Each row is a point. Examples show where two turns around zero, p and q, send a point. Write where each new point lands after one turn and then the other. Backwards means that the second turn is done in reverse. Each puzzle has new turns, and all numbers are rounded.

Turn p:
[-0.18,+0.21] -> [-0.20,+0.19]
[-0.40,+0.00] -> [-0.40,-0.04]
[+0.58,-0.21] -> [+0.60,-0.15]
Turn q:
[-0.17,+0.26] -> [+0.11,-0.29]
[+0.18,+0.15] -> [-0.21,-0.11]
[+0.11,-0.87] -> [+0.09,+0.87]
[-0.06,+0.23] -> [+0.01,-0.24]
[-0.06,+0.22] -> [+0.01,-0.23]
Where do these land?
q, then p: [-0.20,+0.16] -> [+0.18,-0.18]
q, then p: [-0.41,-0.08] -> [+0.42,+0.03]
p, then q: [+0.61,-0.08] -> [-0.59,+0.16]

Turn p:
[+0.73,+0.19,-0.36,-0.41] -> [-0.69,+0.58,-0.01,+0.23]
[-0.33,+0.58,-0.11,-0.04] -> [-0.38,-0.43,-0.06,-0.36]
[-0.07,-0.07,+0.32,+0.32] -> [+0.29,-0.24,+0.24,+0.13]
[-0.17,-0.37,+0.39,+0.01] -> [+0.51,+0.07,+0.20,-0.09]
[-0.16,-0.32,-0.24,+0.13] -> [+0.26,+0.01,-0.36,+0.09]
Turn q:
[-0.11,+1.00,+0.04,+0.14] -> [+0.04,+0.92,-0.11,-0.41]
[-0.11,-0.10,+0.15,+0.03] -> [+0.05,-0.06,+0.20,+0.01]
[-0.02,+0.10,+0.12,+0.22] -> [-0.07,+0.08,+0.13,-0.21]
[+0.38,-0.36,+0.16,+0.14] -> [-0.43,-0.34,+0.12,+0.07]
[+0.02,-0.20,+0.14,-0.84] -> [+0.16,+0.04,+0.01,+0.86]
[-0.08,-0.22,+0.05,+0.31] -> [-0.02,-0.26,+0.17,-0.23]
[-0.07,-0.23,-0.67,+0.00] -> [+0.27,-0.38,-0.53,-0.09]
Where do these land?
q, then p: [-0.12,-0.03,-0.36,-0.10] -> [-0.14,+0.19,-0.21,+0.24]
q, then p: [-0.33,-0.07,+0.31,-0.10] -> [+0.04,+0.00,+0.44,+0.16]
q, then p: [-0.18,-0.24,+0.56,+0.37] -> [+0.38,+0.12,+0.55,-0.28]
q, then p backwards: [-0.53,+0.03,-0.23,-0.39] -> [-0.13,-0.63,+0.12,+0.25]
p, then q: [+0.74,-0.18,+0.13,+0.19] -> [-0.20,+0.25,+0.36,-0.64]
q, then p backwards: [+0.61,+0.33,+0.12,-0.01] -> [+0.40,+0.25,-0.42,-0.32]
p, then q: [-0.20,+0.16,-0.53,+0.05] -> [+0.38,-0.28,-0.35,-0.06]

Turn p:
[+0.29,+0.34,+0.51,+0.40,+0.18,-0.20,+0.26,-0.08] -> [-0.10,+0.56,+0.10,+0.31,-0.17,-0.33,+0.11,+0.44]
[+0.30,+0.37,+0.16,-0.35,-0.12,-0.58,-0.96,-0.18] -> [-0.15,-0.52,-0.33,-0.28,+0.44,-0.67,-0.31,+0.68]
[+0.02,+0.29,-0.49,+0.35,-0.38,-0.05,+0.13,-0.06] -> [+0.31,-0.17,-0.08,-0.14,-0.33,+0.27,+0.42,+0.32]
[-0.12,-0.34,+0.37,-0.41,+0.19,-0.41,+0.63,+0.18] -> [-0.41,-0.10,+0.28,+0.80,-0.14,-0.08,-0.20,-0.33]
[-0.18,-0.21,-0.22,-0.17,+0.28,+0.71,+0.50,+0.41] -> [+0.16,+0.33,-0.20,+0.21,-0.01,+0.48,+0.10,-0.83]
[-0.06,-0.08,+0.05,+0.49,+0.18,-0.16,-0.38,+0.17] -> [+0.40,+0.11,+0.35,-0.12,+0.29,-0.25,+0.04,+0.16]
[+0.33,-0.15,-0.26,+0.20,-0.09,+0.31,-0.02,-0.15] -> [+0.28,+0.16,-0.10,-0.30,-0.25,+0.25,-0.20,+0.04]
[-0.53,-0.11,-0.58,-0.20,+0.00,+0.15,-0.03,-0.36] -> [-0.15,-0.37,+0.08,-0.27,+0.24,+0.70,+0.14,-0.11]
[-0.04,-0.10,+0.47,-0.30,-0.24,+0.22,-0.13,+0.08] -> [-0.33,+0.01,-0.10,-0.19,-0.07,-0.39,-0.09,-0.36]
Turn q:
[+0.14,+0.51,+0.21,-0.19,+0.27,-0.27,+0.61,-0.32] -> [-0.32,+0.01,-0.13,+0.03,-0.38,+0.83,-0.16,+0.09]
[+0.04,-0.54,+0.04,-0.28,-0.19,-0.42,-0.26,-0.45] -> [-0.20,+0.17,-0.34,+0.21,+0.58,-0.19,-0.45,+0.23]
[+0.57,+0.30,-0.50,+0.14,+0.28,+0.15,-0.17,+0.57] -> [+0.59,-0.14,+0.02,-0.54,-0.13,+0.09,+0.03,-0.67]
[+0.38,+0.07,+0.44,+0.26,+0.33,-0.13,-0.29,-0.26] -> [-0.04,+0.41,-0.16,+0.32,-0.31,-0.03,-0.37,-0.39]
[-0.23,+0.33,+0.30,-0.24,-0.43,+0.03,+0.40,-0.40] -> [-0.21,+0.12,+0.12,+0.08,-0.23,+0.33,-0.04,+0.75]
[-0.29,+0.00,-0.06,+0.24,+0.29,+0.36,-0.31,-0.42] -> [+0.11,+0.16,-0.42,+0.37,-0.20,-0.26,+0.40,+0.00]
[-0.36,-0.15,+0.00,-0.15,-0.20,-0.19,-0.14,+0.30] -> [-0.20,+0.07,+0.27,-0.14,+0.40,-0.17,+0.18,+0.07]
[+0.28,-0.08,+0.34,+0.41,+0.23,-0.37,+0.20,+0.41] -> [-0.38,-0.13,+0.31,-0.06,-0.23,-0.03,-0.34,-0.58]
[+0.17,-0.14,+0.07,-0.57,+0.16,+0.53,-0.03,+0.22] -> [+0.59,-0.12,+0.29,+0.35,+0.28,+0.28,+0.09,-0.04]
[-0.29,+0.16,-0.61,+0.46,-0.13,+0.50,+0.17,-0.12] -> [+0.22,-0.41,-0.31,-0.27,-0.41,-0.30,+0.54,+0.26]
[-0.40,-0.46,-0.23,-0.09,-0.61,-0.17,-0.17,+0.48] -> [-0.13,-0.17,+0.38,-0.36,+0.63,-0.54,+0.11,+0.26]
Where do these land?
q, then p: [+0.39,-0.40,-0.48,+0.31,-0.22,+0.56,+0.07,+0.61] -> [-0.13,-0.22,+0.25,+0.19,-0.32,-0.26,-1.01,+0.14]
q, then p: [+0.65,-0.14,-0.07,+0.65,-0.38,-0.12,-0.04,+0.08] -> [-0.12,-0.74,+0.00,-0.30,+0.11,-0.38,-0.38,+0.29]
q, then p: [-0.82,+0.62,-0.07,+0.14,+0.13,-0.20,-0.13,-0.03] -> [-0.39,-0.06,-0.20,+0.45,-0.26,+0.35,+0.70,-0.26]
p, then q backwards: [+0.58,-0.11,+0.14,+0.12,-0.08,+0.34,-0.43,+0.22] -> [+0.50,+0.06,-0.27,+0.26,-0.29,-0.03,-0.49,-0.13]
q, then p: [-0.46,-0.25,+0.02,-0.11,-0.10,-0.32,-0.07,-0.38] -> [+0.25,-0.05,+0.17,+0.30,+0.40,+0.18,+0.40,-0.10]
p, then q: [-0.25,+0.00,+0.21,-0.09,-0.26,+0.23,+0.30,-0.28] -> [-0.16,+0.00,+0.09,+0.09,-0.01,+0.04,+0.28,+0.53]
q, then p: [+0.54,-0.10,-0.06,+0.03,+0.14,+0.31,+0.31,+0.53] -> [-0.22,+0.15,+0.14,-0.38,-0.26,-0.17,-0.68,-0.01]
q, then p backwards: [-0.12,+0.06,+0.16,-0.04,+0.53,-0.30,-0.13,-0.72] -> [+0.25,+0.44,+0.06,-0.47,+0.33,+0.30,+0.52,-0.03]
p, then q backwards: [-0.30,-0.07,+0.30,-0.37,+0.14,-0.26,+0.11,+0.20] -> [-0.20,-0.50,+0.25,+0.10,+0.26,-0.11,+0.03,+0.12]
p, then q: [-0.21,+0.41,-0.16,-0.64,+0.11,-0.24,+0.00,-0.23] -> [-0.12,-0.49,-0.15,+0.11,+0.18,-0.29,+0.57,-0.20]

Turn p:
[-0.50,-0.17,-0.46,-0.71,-0.25,+0.05,-0.19,-0.81,+0.21,+0.01,+0.83] -> [+0.35,-0.23,+0.07,-0.24,+0.39,-0.61,-0.11,+0.57,+0.07,+0.75,-0.91]
[+0.32,-0.57,+0.04,+0.04,-0.45,-0.01,+0.13,+0.36,+0.62,-0.02,-0.27] -> [-0.02,+0.12,-0.12,+0.62,+0.15,-0.38,-0.53,+0.12,+0.22,-0.23,+0.52]
[-0.34,+0.25,+0.21,-0.11,+0.01,-0.08,+0.07,-0.52,-0.14,-0.38,+0.35] -> [-0.23,-0.01,+0.02,-0.42,+0.16,+0.24,-0.13,+0.25,-0.10,+0.16,-0.61]
[-0.04,-0.16,-0.03,-0.14,-0.36,-0.30,+0.16,-0.07,-0.32,+0.14,-0.35] -> [-0.23,-0.18,-0.04,+0.16,+0.27,-0.20,-0.01,-0.19,-0.52,+0.01,+0.11]
[-0.25,+0.13,-0.15,-0.13,-0.06,-0.25,+0.08,+0.03,+0.15,-0.12,+0.41] -> [-0.28,-0.04,+0.04,-0.16,-0.07,-0.23,+0.06,+0.35,+0.15,+0.24,-0.17]
[+0.31,-0.12,+0.54,+0.29,-0.04,+0.24,+0.01,+0.10,-0.47,+0.05,-0.22] -> [+0.09,-0.09,-0.41,+0.01,+0.04,+0.57,-0.14,-0.35,-0.21,-0.20,+0.30]
[+0.20,-0.30,-0.47,+0.05,-0.17,+0.02,-0.03,+0.33,+0.03,-0.55,-0.26] -> [-0.02,-0.45,+0.34,+0.45,-0.10,-0.06,-0.14,+0.31,+0.02,-0.41,+0.22]
[+0.24,+0.25,+0.17,+0.29,+0.07,+0.66,+0.28,+0.20,-0.42,+0.50,+0.60] -> [+0.30,-0.30,-0.63,-0.46,-0.61,+0.20,-0.06,-0.48,+0.25,+0.27,+0.07]
[+0.09,+0.64,+0.08,-0.02,-0.03,+0.08,-0.34,-0.06,+0.20,+0.30,-0.55] -> [+0.23,+0.46,+0.42,-0.45,+0.12,-0.10,+0.08,-0.35,-0.14,-0.24,+0.32]
[+0.09,-0.02,+0.18,+0.02,+0.33,+0.51,+0.26,+0.63,+0.21,+0.28,-0.33] -> [+0.05,+0.05,-0.14,+0.16,-0.11,+0.00,+0.11,-0.62,+0.64,-0.35,+0.34]
[+0.34,-0.08,-0.10,+0.11,+0.12,-0.16,+0.26,-0.38,-0.10,-0.12,-0.12] -> [+0.01,+0.10,-0.09,+0.20,-0.22,+0.02,-0.09,+0.02,-0.39,-0.26,-0.31]
[+0.19,-0.15,-0.07,-0.44,+0.29,-0.87,-0.47,+0.36,-0.43,-0.34,+0.01] -> [-0.22,-0.16,-0.09,+0.16,+0.27,+0.08,+0.89,+0.73,-0.36,-0.25,+0.21]
[-0.66,+0.31,+0.06,+0.74,+0.55,+0.10,-0.20,-0.17,+0.46,+0.25,-0.10] -> [-0.06,+0.72,+0.63,-0.02,-0.29,+0.45,+0.07,-0.35,+0.39,+0.50,-0.12]
Turn q:
[+0.18,+0.27,+0.03,+0.25,+0.46,+0.68,+0.17,-0.31,+0.06,+0.33,+0.42] -> [-0.08,-0.24,-0.49,+0.01,-0.49,-0.25,+0.49,+0.53,-0.33,-0.04,+0.08]
[-0.70,-0.51,-0.39,+0.16,-0.23,+0.19,+0.32,-0.05,+0.03,-0.15,+0.11] -> [+0.36,+0.41,-0.45,-0.13,+0.17,+0.62,+0.23,+0.02,+0.28,+0.16,-0.26]
[+1.15,+0.01,-0.11,-0.48,-0.20,-0.18,-0.26,+0.49,+0.23,+0.06,+0.36] -> [-0.74,+0.07,+0.08,+0.86,+0.13,-0.61,-0.60,+0.14,+0.13,-0.17,+0.12]
[-0.31,-0.09,+0.32,-0.35,-0.03,-0.15,+0.02,-0.03,-0.23,-0.35,-0.01] -> [+0.37,+0.15,+0.05,-0.15,-0.11,+0.13,-0.45,-0.28,-0.17,+0.01,-0.05]
[-0.07,-0.41,-0.05,+0.13,-0.18,-0.11,-0.19,-0.42,-0.05,-0.33,-0.29] -> [+0.16,+0.18,+0.34,+0.07,-0.30,+0.41,+0.12,-0.29,+0.32,+0.00,-0.03]
[+0.76,+0.06,-0.12,-0.63,+0.44,-0.08,-0.31,+0.27,+0.70,-0.24,-0.27] -> [-0.64,-0.20,+0.48,+0.67,-0.02,+0.02,-0.57,+0.32,-0.23,+0.48,+0.38]
[-0.35,-0.12,+0.49,+0.24,-0.45,-0.16,+0.15,-0.02,+0.02,+0.27,-0.14] -> [+0.15,-0.24,+0.07,-0.37,+0.14,+0.15,+0.00,-0.19,+0.12,-0.35,-0.59]
[-0.70,-0.10,+0.06,+0.52,-0.29,-0.05,-0.25,+0.20,-0.08,-0.39,+0.09] -> [+0.19,+0.23,-0.15,-0.51,+0.03,+0.05,+0.15,-0.50,+0.35,+0.44,-0.42]
[+0.01,+0.10,-0.22,+0.13,-0.10,+0.02,+0.50,+0.07,-0.06,-0.47,-0.16] -> [+0.02,+0.64,+0.21,-0.12,+0.14,+0.09,+0.14,+0.16,-0.19,+0.07,-0.09]
[+0.53,-0.20,+0.09,-0.17,+0.27,-0.36,-0.22,+0.56,+0.00,+0.02,-0.19] -> [-0.43,-0.08,+0.32,+0.00,+0.14,-0.22,-0.61,+0.15,+0.30,+0.02,+0.34]
[-0.26,-0.31,-0.02,+0.15,-0.09,-0.38,+0.15,+0.01,-0.26,-0.12,+0.03] -> [+0.39,+0.24,+0.08,-0.22,+0.13,+0.07,-0.09,-0.06,+0.37,-0.09,-0.06]
[-0.03,+0.85,-0.08,-0.03,+0.34,-0.11,+0.17,-0.53,-0.05,+0.68,+0.21] -> [+0.45,-0.61,-0.04,+0.14,+0.17,-0.50,+0.58,+0.25,-0.55,-0.22,+0.26]
[-0.21,+0.46,-0.02,+0.07,+0.08,+0.69,-0.26,-0.25,-0.32,+0.69,-0.15] -> [-0.18,-0.54,-0.50,-0.24,-0.12,+0.02,+0.62,-0.25,-0.42,-0.30,+0.34]
Where do these land?
p, then q backwards: [+0.15,-0.45,-0.25,+0.24,+0.07,-0.02,+0.30,-0.09,+0.31,+0.40,+0.31] -> [+0.15,-0.08,-0.05,-0.11,+0.05,+0.06,-0.27,-0.14,+0.14,-0.37,+0.71]
q, then p backwards: [-0.29,-0.20,+0.11,-0.29,+0.56,+0.55,-0.02,-0.27,-0.36,+0.18,+0.48] -> [+0.85,-0.09,+0.12,+0.25,-0.13,+0.10,+0.01,+0.21,-0.32,+0.23,+0.52]
p, then q backwards: [-0.19,-0.16,+0.10,+0.13,-0.34,-0.22,-0.26,+0.24,+0.01,+0.18,+0.23] -> [-0.03,+0.07,-0.35,-0.08,+0.47,+0.03,-0.14,+0.24,+0.14,-0.07,-0.02]
q, then p backwards: [+0.49,+0.52,+0.10,+0.00,+0.19,+0.19,-0.05,+0.19,-0.11,-0.11,+0.06] -> [+0.08,+0.18,-0.28,-0.03,-0.37,-0.55,+0.25,+0.06,+0.08,+0.16,-0.10]
q, then p: [+0.41,+0.28,+0.00,-0.46,-0.24,-0.28,-0.40,+0.03,-0.09,-0.01,-0.35] -> [-0.03,+0.25,-0.09,-0.05,+0.13,+0.68,-0.08,+0.23,-0.16,+0.41,-0.31]
q, then p backwards: [+0.33,+0.41,+0.19,+0.05,-0.24,+0.36,-0.61,-0.15,+0.18,-0.59,-0.54] -> [-0.54,+0.33,-0.37,+0.62,+0.08,-0.34,+0.45,-0.03,-0.28,+0.28,-0.42]
q, then p: [-0.51,-0.13,+0.10,+0.12,-0.28,-0.10,+0.24,+0.22,+0.11,+0.60,-0.41] -> [+0.27,-0.13,+0.03,+0.41,+0.25,+0.07,+0.21,-0.15,+0.45,-0.49,-0.45]
q, then p: [+0.38,-0.10,+0.56,-0.27,+0.40,+0.18,+0.08,-0.29,-0.17,-0.49,+0.02] -> [+0.03,-0.34,-0.08,-0.46,+0.32,+0.10,-0.28,+0.27,-0.34,+0.17,+0.60]
q, then p backwards: [-0.39,+0.40,+0.12,-0.09,-0.42,-0.18,-0.17,+0.55,+0.45,-0.18,-0.08] -> [-0.69,-0.11,+0.17,-0.24,-0.28,+0.06,+0.21,-0.57,-0.19,+0.19,-0.10]
q, then p: [+0.35,-0.34,-0.09,-0.10,+0.26,+0.59,+0.46,-0.36,-0.73,-0.39,+0.42] -> [-0.22,-0.56,+0.29,-0.80,-0.45,-0.32,-0.33,+0.45,-0.15,-0.13,+0.37]
q, then p: [-0.47,-0.21,-0.30,+0.33,+0.02,-0.57,-0.17,+0.53,+0.18,+0.29,-0.40] -> [+0.32,+0.57,-0.23,+0.28,+0.19,-0.18,+0.35,-0.13,+0.68,-0.08,-0.38]
p, then q: [-0.45,+0.25,+0.06,+0.41,-0.24,-0.56,-0.08,-0.07,+0.08,+0.28,-0.16] -> [+0.42,-0.44,-0.39,-0.32,+0.11,-0.28,+0.06,-0.21,-0.30,-0.27,-0.04]
p, then q backwards: [+0.19,-0.28,-0.71,-0.06,+0.26,+0.05,+0.68,-0.54,+0.15,-0.15,+0.41] -> [+0.30,+0.00,+0.71,+0.14,-0.27,+0.04,+0.01,-0.30,+0.49,-0.13,+0.79]
